Rows are points. Before rounding, the points of a table are all equally far from one centre. They may lie mostly on one side of it. Where is the centre, to within rounding?
(in the rows, 128 means zero)

Points (10 x 3):
[[103 119 158]
 [184 109 101]
 [106  66 127]
 [133  77  60]
 [122  58 109]
 [163  86  70]
 [131 133 160]
 [106 105 159]
 [106  61  96]
 [157  77 134]]
Centre: [125 117 103]

Points (16 x 9):
[[161 103 145 110 104  97 113 147 145]
 [154 174 149 119  60 166 118 132 141]
 [160 179 152 166  95 109 117 134 169]
 [180 133 188 134 106 130  83 148 188]
 [157 116 167 108  85 117 128 178 210]
 [160 171 144 131  52 144 130 112 187]
 [147 126 178 101  72 106 112 153 145]
 [174 147 163  79 121 130 113 113 156]
 [161 137 137 201 118 147 131 158 188]
 [143 132 162 138 104 161 170 135 249]
 [188 139 208 157 107 149 147 104 175]
 [166 144 172 143 106 136 186 117 223]
 [163 111 138 117  92 176 159  96 126]
 [147 164 122 170 103 191 123 161 188]
 [114 103 224 129  84 178 127 146 200]
 [137  85 168 127  74 101 138 117 143]]
Centre: [129 128 161 134 111 153 136 131 173]

Points (22 x 18):
[[140 166 141 160 177  82 113 134 143 142 147 130  39 129  68 182 155 195]
 [185 148  96 136 176  84  61 150 152 102 149 126 145 152  61 105  80 104]
 [155 146 114 125 165 101  64 131  83 147 180 110 106 153 128 141  84 136]
 [139 196 173 156 142  88 147 196 143 111 148 180  84 109 121 124  99 108]
 [176 148 178 175 137  98 121 131  65 101 151 145  68 132  70 153  97 101]
 [157 178 129 186 173 110 109 160  93  94 173 146 122 114  64 155  60 107]
 [118 171 153 139 166  79 138 139 104 115 141  92  60 122  97 208 136 167]
 [152 104  58 130 148  34 129 134  61 169 112 121 114 125  72 124 166 111]
 [187 135 111 113 141  63 139 104 112  95 169 117  64  99  57 128 117  52]
 [148 174 120 128 174  91 152 178 127 108 167 146  75  94  65 200  77 174]
 [160 156 157  69 177  87 120 173  95  84 147 131  98 114  89 120  94  74]
 [146 169 142 160 165  87  78 173 116  77 172 175  77 132  56 179 111 104]
 [165 157 121 124 103  55 132 172 160 105 177 106  58 143  50 135 133 161]
 [151 114 137 133 215  50  77 143 114  60 141 143 171 103 126 118 113  90]
 [133 183  66 141 152  38 167 100 117 160 164 131 100 116  82 181 138 109]
 [195 149 163  73 152 104  99 107 108  92 126 124 101 109  58 115 132 128]
 [204 173 143 124 177  68  97 198 134 110 121  91 112 123  72 148 108 165]
 [205 114 104 108 199 118 129 109 110  97 174  88 100 102  67 125  80 156]
 [171 114 145 115 128 112 128 122  80  89 138 176 122 103  37 182 122  95]
 [167 137 140  79 175 121  92 135  97  98 142 141 136 144  93 129  69 100]
 [182 181 111 172 140 114 151 139 118 109 179 177  77  88  75 194 113 145]
 [170 158  89 117 139 119  78 102 148 169 146 137 137  90  98 141 102 151]]
Centre: [147 117 119 146 169  78 137 144 129 118 145 141 109 115  93 131 132 131]

Points, 31 rows:
[[ 96 128 167 135 124 117 171 206 134 160  75  77  93 156 109 115 119  81
  125 169 181 135 135 223]
 [157  77 146 150 145  94 142 156 138 173  93 102  95 109 153 117 111 153
  159 164 181 154 141 185]
 [122 107 161 156  80 128 164 126 161 150  66  44 116 106  77 116 111 114
  120 214 147 143 184 172]
 [134 176 159 117  91 132 185 161  79 182  93  53  99 149  85 118 124  92
  151 189 157 149 152 183]
 [ 91  83 136 137 110 166 162 166 120 155 116  69 105 130  54 104 119 107
  118 132 187 158 193 173]
 [ 91 132 130  95 102 175 176 151 166 148 121  57  88 122  84  69 107  79
  143 175 134 181 125 191]
 [120 126 113 124 144 130 137 154 133 180 105  77  76 129  66 119 168  59
  182 143 146 160 176 153]
 [130 140 129 139 152 159 159 156 137 155  60  59  71 118  79 118  97  58
  126 162 137 143 192 194]
 [109 103 142  82 134 145 160 117 127 141  35  99 100 117  66 136 136  61
  120 153 145 145  96 217]
 [105 147 139 131 121 203 172 150 117 180  79  56 106 111  76 100 126 127
  121 119 163 196 130 133]
 [104 143 124  85 139 139 203 116 151  95  17 108  99  89  97 107 146  66
  185 136 150 127 124 150]
 [160 149 144 169 135 122 224 138 149 167 102  75 109 135  76 126  95  42
  145 165 135 158 128 161]
 [134 158 176 107 112 142 152 162 118 141 104  60 171 126  38 135  99  36
  119 168 137 158 137 198]
 [110 101 116 137 114 189 144 192 138 176 108 134  83 156 118 134 166 107
  142 146 164 121 182 150]
 [ 99 139 142 149 146 165 171 155 131 137  98  78  79 136 110  85 122  74
  163 107 154 162 196 190]
 [ 59 162 151  95 133 159 190 166 182 171  94  71 145 129  61 134 160 130
  146 187 165 137 201 162]
 [121 112 164 143  92 101 128 125 128 148  77  66 129 120 101  61 143 103
   93 188 143 159 141 158]
 [ 78  97 138 141  98 149 157 178 132 157 128 135  88 131 114  90 129  77
  135 139 193 138 159 180]
 [ 73 101 135 142 113 155 159 146 164 168  71  70  70 136 117  99 125  71
  137 196 170 140 101 162]
 [111 104 155  76  90 145 176 130 134 183  79 129  72 100  48 105 149  99
  112 134 169 165 110 123]
 [ 93 102 150  64 112 169 131 130 129 121 118  74  85 138  80 101 169  97
  104 152 192 162 106 205]
 [108 163 171 113 135 119 153 188 149 197  99  73 114  96  71 105  94  59
  106 186 176  92 121 107]
 [120 126 117  99 122 128 150 141 116 111  88  60 135 119  47 110 125 111
  140 194 119 141 193 212]
 [ 95 118 147 123  88 185 175 140 136 163  75  76  94 143  46 102 138 101
  135 176 164 151 116 190]
 [105 141 120 125 108 123 147 134 136 138  94 124  66 134  78  93 171  46
  167 137 163 142 142 166]
 [113 102 157 115  93 173 138 130 152 158 106  51  75 159  83 141 157  61
  113 211 142 172 159 173]
 [ 61 103 139  95 131 133 135 186  74 130  89  38  92 129  68 154 114  62
  125 194 168 133 140 130]
 [ 89 107 155 116 167 154 169 153 140 176  93  68  80 143  87  80 157  89
  159 173 185 116 194 156]
 [137 114 154 136 169 123 153 207 141 165  72  75 115 112  95 105  96  38
  114 187 127 172 162 152]
 [123 134 138 112  92 137 133 134 165 159  76 146  73 122  81 141  62 132
  116 185 179 164  92 176]
 [ 78  83 123 114 119 132 137 139 111 187 113 102 114 120  64 149 158  72
  114 177 137 139 156 182]]
Centre: [127 132 166  92 135 139 160 146 150 117 107  90 120 126 114 151 116 109
 135 152 152 137 139 130]

Points:
[[126  57 116 178 142  88 132 100  63  90  89  86  94 112 149  73 101 119
  122 163  77 165  92 143]
 [106  89 188 153 178  72 104  91 121 131  61  65 134 112 142  65 108 136
  150 139 106 126 119 103]
 [143  62 122 133 160  79 137  86  58 108  76  79 142 119 114  90 137 142
  138 150  86 116 103  35]
 [113 104 128 123 150  80 121 136  61 118  95  97  76 133 139  57  83  70
  141 185 103 121 128  45]
 [111  78  99 203 146  91 136 122  63 133  91  75 125 125 111  90 154  91
  138 112 110 145  80 115]
 [114  80 124 173 170 115 179 104  89 100  56  91 109  64 109  71  82 101
  158 159  82 135 143 112]
 [ 91 118 145 137 180 144 142  92  56 131 106  74 127 155 138  64 101 117
  166 135 123 126 104 121]
 [ 69 102 156 164 147  74 124 114  97 102  73  56 105  90 168  86  88  86
  154 133 129 147 130  69]
 [ 92  90  79 147 118  79 123  87  74 154  78  81 146  53 171  63  99 100
  132 157 117 105 137 127]
 [ 81 106 149 174 156 140 127  97  53 104 100  42 126  87 173  51 130 148
  160 145 120 128 129  96]
 [122 134 119 139 148  65 136 108  89 150 114 101  97 113 138 114  68 138
  107  88 148 125 156  95]
 [116  72 157 191 153 123 122  66  66 143 108 129  96  98 148  63 155 129
  137 186 141 124  86  92]
 [ 96  63 135 111 171 157 182 147  73 123  67  61 140  57 113  88 124  92
  164 148 126 115 123 109]
 [ 91  95 177 175 137  65  91 103  70 151  72 129 128  85 149  95 134 114
  135 184 110  88  88  99]
 [103 108 130 154 126  59 158 128  93 127 133 106 110 134 132  31  97 139
  190 202 105 173 133  58]
 [ 95  87 175 162 150  85 144 133  62 142  41 115 138 125 118 109 118 137
  160 134 147 129 134 138]
 [126 134 166 150 168 105 149 134  61  98  46  99 153  87 175  48 112 153
  133 169 115 137  76 101]
 [110  99 126 170  92  90 126 123  85  80  67  90 201  93 155  53  89 136
  137 181 111 160  97  79]
 [119  95 127 140 121  74 114 117  95 152 123  98  72  40 118  39 101  76
  167 179  85 105 123 137]
 [176  84 124 129 170  94  83  66 117 154  85  86  90  75 145  43  98 145
  144 152 117 136 146  70]
 [123  67 146 145 168  55 131 119 129  94  77  78 177 106 125  72 127  83
  145 194 121 137  87  84]
 [140  98 184 133 146  54 150  93 116  94 120 138 139  69 143  92 125 105
  140 129  94 111  62 126]
 [105  87 146 141 152 102 165  62  92  90  92  73 150  57 155  86 113 124
  162 142 112 141 104 162]
 [137 122  96 184 109  64 120  47 118 145  87 113 153  99 123  81 114 133
  156 166 104 135  71  94]
 [105 109 103 159 139  67 106  78  82 129 106  62 153  83 115  43 115 147
  163 140 116  83 131  68]
 [136  86 142 141 150  67 127  82  82 109  91  86 127  97  97  18 108 149
  111 164 153 158 129  85]
 [117 107 136 188 143 126 134 129  76 137  66 100 150  72 146  79  85  66
  115 175 105 120  84  63]
 [126  84 137 133 129 111 106 103  76  89  70  61 119  71 164  56 140 143
  199 185 101 159  47  67]
 [118  92 165 180 185  98 131 145  80 122  88 112 140 111 169  19 172 125
  168 140 123 134 130  80]
 [102  80 119 129 158  93 137  89 151  87 103  64  85 109 140  79  95  73
  177 132 158 119 123  93]]
Centre: [119 109 115 124 131 118 113 141 112 118 110 119 121  85 130  97 132 135
 150 156 116 146 118  98]

Points (27 x 24):
[[ 54 135 148 170 140  98  79  91 102  83 144  91 197 151 163 163 121  94
  115 169  35 104 128 160]
 [ 75 113 131 130  84  72 113 116 110 143 118 106 167 141 132 146 129 128
  137 165  25 118 154 160]
 [ 42 154 122 148 178  83  74 110 171  80 123 146 170 134 133 178 121 147
  160 162  66 107 156 146]
 [ 72 149 120 115 160  73  96 134 147 120 125  78 171  99 161 182 134 109
  151 155  92 114 157 177]
 [ 25 117 161 159 129  81 141 153 132 103 117 123 177 111 119 146 140 131
  105 151  51 112 115 192]
 [102  77 157 121 140 158 117 156 125 114 112 105 196 124 106 183 138 124
  132 183  48  89 124 204]
 [113 104 166 165 148  56 101 171 151 108 119 121 132 155 115 147 104 142
   74 140  41 149 117 137]
 [ 78  95  92 142 170  92  74 106 122 109  66 113 180 108 132 161 155 118
  141 179  78 126 122 186]
 [ 29 129 191 157 155  96  86  89 162 114 134 133 139 112 127 166 100 157
  116 173  24 142 102 170]
 [ 64  84 121 129 144  63  93 132 157 108 146 157 153 101 185 147 119 118
  119 194  58 148  83 159]
 [ 52 119 155 119 124 141 125  66 122 134 109 133 204 125 170 188 115 110
  134 166  50 115 143 171]
 [ 44 106 149 143 160 128 111 116 146 112 123 119 153 118 186 210 137 139
   78 177  32 110 123 174]
 [ 16  82 145 138 171  77 110 117 177  94 118 110 141 122 136 121  74 105
  153 156  75 125 131 158]
 [101  82 165 165 139  95 166 132 146 148  72 137 168 113 106 169 117 173
  104 151 119 117 102 135]
 [ 37 100 141 121 140 123 118  89 165 109 154  91 165 117 152 118 154 130
  115 157  61  91 119 148]
 [ 31 141  98 126 141  93  70 119 107 110 113  95 154 149 152 178 148 163
  137 143  50 127 156 160]
 [ 32  96 128 167 160  92  96  70 152  99 160  93 161 110 135 149 128 130
  114 201  78 122 130 167]
 [ 50 125 128 147 155 116 113 106 100 122 121  98 201 116 160 175 152 146
  157 175  78 115  99 221]
 [ 20 137 120 148 139  84  37 121 195 114 137  96 134 106 151 159 123 138
  154 162  74 111 135 150]
 [ 62 133 160 169 142  80  88 125 147 148  92  83 157  99 179 165 151 120
  125 189  69  76 135 150]
 [ 30 123 140 161 152  99  74 116 167 116 111 167 186 131  93 162 146 169
  163 175  66 108 115 164]
 [ 44 134 104 148 130 141 106 121 106 112 144 158 161 125 162 130 122 140
  102 205  85 126 147 237]
 [ 83 104 161 203 129  76 105 117 172 113 131 106 154 123 138 176  95 179
  100 166  57  59  92 172]
 [ 63 115 134 130 146  96 102 155 101 119 105  94 146 137 167 168 169 134
   98 198  94  99 169 195]
 [ 90 104  79 135 195 142  59 145  89 110 125 103 173 149 113 174 150 150
  156 163  79 124  92 140]
 [ 47  94 145 152 159  79  53  77 149 110  97 110 132 129 156 150 150 133
  160 142  64  73 115 205]
 [ 86 168 140 116 119 122 124 126 126 152  73 101 154 132 134 213 112 115
  151 179  65 135 148 179]]
Centre: [ 89 107 153 166 125 140  82 133 126 112 126 133 133 135 148 159 105 131
 138 143 107 125 118 158]

Points:
[[158 114 145 135 144 155 154 121 114 102 166 104 127 187  63 117  54 142
  209 102 152  97 105 107]
 [137 103 123 154 169 130 187 107 113 109 180 138 134 154  64  84  45 182
  209 115 119 112  58 163]
 [156 139 107 158 143 126 156 126  86  77 128 161 159 151  57 123  80 152
  158  94  74 116  58 151]
 [ 97  73 108 102 158 139 141 118  98 135 115 171 147 122  73 100  67 181
  131 143  63 148  79 139]
 [118  91 140 161 190 207 125 157 148 127 176 179 115 195  68  50 109 129
  204 116 109 121 108 166]
 [113 176 115 131 154 130 148 155  60 101 147 148 180 146  77 149  66 189
  199 115 137 105 121 183]
 [144  87 135 179 168 171 190 124  86 131 120 141 148 194  45 123  62 154
  202 110  94 120  88 141]
 [132  70 169 127 157 168 171  97 103 109 147 123 137 150  86 151  78 181
  179 123  97 106 145 169]
 [154  87 106 138 150 154 199 131 125  92 156 100  99 156  73  77  84 156
  125  93 131 116 109 112]
 [155  90  99 158 157 183 194  94  72 117 117 181 147 113  72 116  67 175
  169 110 108 121 165 144]
 [137  76 134 131 154 147 154  92 114  63 138 152 119 151  94 111 144 185
  190  64 103 116 101 135]
 [133  83 107 120 147 175 158 163 117 112 138 130 173 140  78 106  48 189
  185  95 136 116  98  97]
 [176  98 106 149 156 143 188 132 111 122 202 163 159 142  48 100  80 162
  166  78  92 128  84 167]
 [122 155 121  95 140 147 172 121 119 121 159 121 127 183  71 103  37 163
  168  83 134 139 117 138]
 [131  83 119 138 140 119 177  85 119 113 154 133  85 144 116 111  70 190
  136  80 138  94 100 165]
 [144  86 136 161 140 125 157  97 100 101 165 148 114 138 120 110 111 183
  212  73 106 134  93 195]
 [146 114 103 152 184 198 172 137 103 120 160 163 133 197  58 138  69 173
  173  52 151 128 133 115]
 [203 116 124 137 156 123 153 152 122 107 105 158 142 178  79 129  98 187
  229 114 194  87  97 157]
 [140  70 134 111 142 164 163 138  98  96 132 134 142 130  70  97  36 159
  170 105 103 134  82 123]
 [123 108 119 137 173  68 143 146  86 127 155 152 128 164 117  93  81 177
  229 121 151 128  45 114]
 [110 107 148 183 197 157 176 151  96  99 146 145 100 184  98 140  43 169
  188 122 122  75 124 124]
 [115  91 127 137 192 168 141 137 108  65 103 138 164 125  56  95  75 159
  143 110  86 124 137 127]
 [146 122 136 156 176 184 147  82 135 117 138 175 151 166  73 143  81 188
  191  47 160 106 105 117]
 [173 109 100 151 166 114 191  79 124  98 154 110 110 134  66 120  95 206
  177  96 120 126 127 150]
 [172  84  99 146 132 105 172 115 118  80 150 126 172 154  49 114  77 185
  144 126 158 138 109 151]
 [136  71 143 128 143 223 149 164  75  76 131 175 163 142  84 109 128 183
  156  91 156 105  90 152]
 [130 112 118 148 171 155 193 146  69  73 138 123 147 148  53  81  75 213
  154  96 127 152 109 113]
 [156 105 129 103 161 159 175 105  89 105 118 140 165 184  54 133 109 176
  195  81 117  85 132 149]]
Centre: [129 125 132 150 166 144 140 141 104 145 139 170 113 136  69 108 122 162
 162 135 150 126 110 143]

Points:
[[113 109  79  83 108 127 136  91 117  89 110 100 183 177 113 184 128 197
  105 199  85 154 173 119]
 [122 108  94 115 114  84  83  63 151 151  85 128 167 167 129 118 127 176
  158 208  95 167 182 142]
 [ 78 155  92 123 124  63  73  64  65 106  80  78 146 161 151 100 158 159
  124 171 143 125 134 163]
 [146 181  82 120 100 125  64  52  98 129 122 115 171 130  99  86 151 192
  130 209 136 149 151 110]
 [154 105  81  99 143  87 134 129 110 113  94 118 208 123 128 140 185 137
  128 200 118 138 160 139]
 [ 96 127 128 157 102 135  82  86 132 128  95  84 149 172 126 105 182 194
   94 181 121  98 154  98]
 [121 109 103  98 125  89 107  43  79 170  61  99 191 178 150 158 131 146
  115 174 145 165 149 152]
 [144 114  88  90 116 103  40  57 114  87 122  96 113 205 101 133 145 202
  154 205 155 149 154 111]
 [101  99 102  58 170 141 128  87 141 180  85  85 120 143 120 125 131 184
  127 189 133 186 143 102]
 [119 168 115 125 105  69  88  73 131 100 137  84 197 223  92 128 158 176
  148 176  94 155 143 105]
 [170 136  96 125 115 134  57  79 131 140 120 107 152 177  72 113 172 124
   99 186 159 134 171 179]
 [119 125 133 133 118  88  52  48 116 114 114  80 182 191 165 157 197 184
   97 166 143 139 122 134]
 [109 180  96 114  99 116 123 123 166 160  81 106 194 174 106 143 135 166
   98 173 131 110 172 144]
 [122 150 129 161 148  80  86  95 110 143 110  91 158 131 113 100 169 163
  198 187 131 108 170  82]
 [ 99  62  83 110 117  96 131  95 172 168 104 100 180 159 111 141 146 171
  117 156 112 127 140  89]
 [ 89 143 122 123 108 105  60  69 103 116 129  36 176 163 124 122 129 177
  146 152 134 107 150 100]
 [177 145  89 183 149 112  90  52 140 176 128  63 139 180 171 145 135 174
   85 146 181 170 164 119]
 [115 132 114 108 127 139  80  43 142 166  78  87 164 157 100 147 154 187
  121 178 117 125 191 139]
 [119 170 132 130 154 139  60 100  90 159 118  83 201 180 132  82 154 159
  151 189 173 158 119 123]
 [179 184  84 163 126 127  79 102  61 138  64  90 152 158  97 104 101 160
  140 137 125 140 150 113]
 [138  96 135 149 151  58  74  88 136 101 102  87 175 156 118 117 167 153
  116 221 170 130 154 138]
 [150 104 118 131 112 115  65  68 110 100  89 142 222 197 119 169 157 187
  161 175 126 179 132 101]
 [137  81 101 160 123 127  53  71 104 138  84  90 175 162 141 190 145 170
  147 194 102 141 166 131]
 [127 135 111 145  69 140  91  58 110 157  65 111 188 198 145 174 143 174
  161 184 155 117 157 146]
 [149 128  86 109  73  70 125  95 150 126  79 120 186 160 102 145 115 136
  164 145 162 173 196 152]
 [139 121 109 103 129 122 113 112 130 109 113  91 225 180  86 163 153 175
  101 181 127 154 194 142]
 [164 179 129  83 165  61  80  77 109 138 104 120 173 191 107 158 171 155
  115 200 119 121 141 118]
 [114 116 108 162 120  90 143  93 141 166 140  69 190 119  90 156 164 187
  132 212 132 187 183 145]
 [116 129 109 138 163 100 107 102  88  95  98 115 180 126 104 148 194 213
  159 192 145 150 199  86]]
Centre: [126 142 102 143 139 118 128  93 119 118 131 122 125 160 120 156 140 162
 142 153 151 158 118 136]
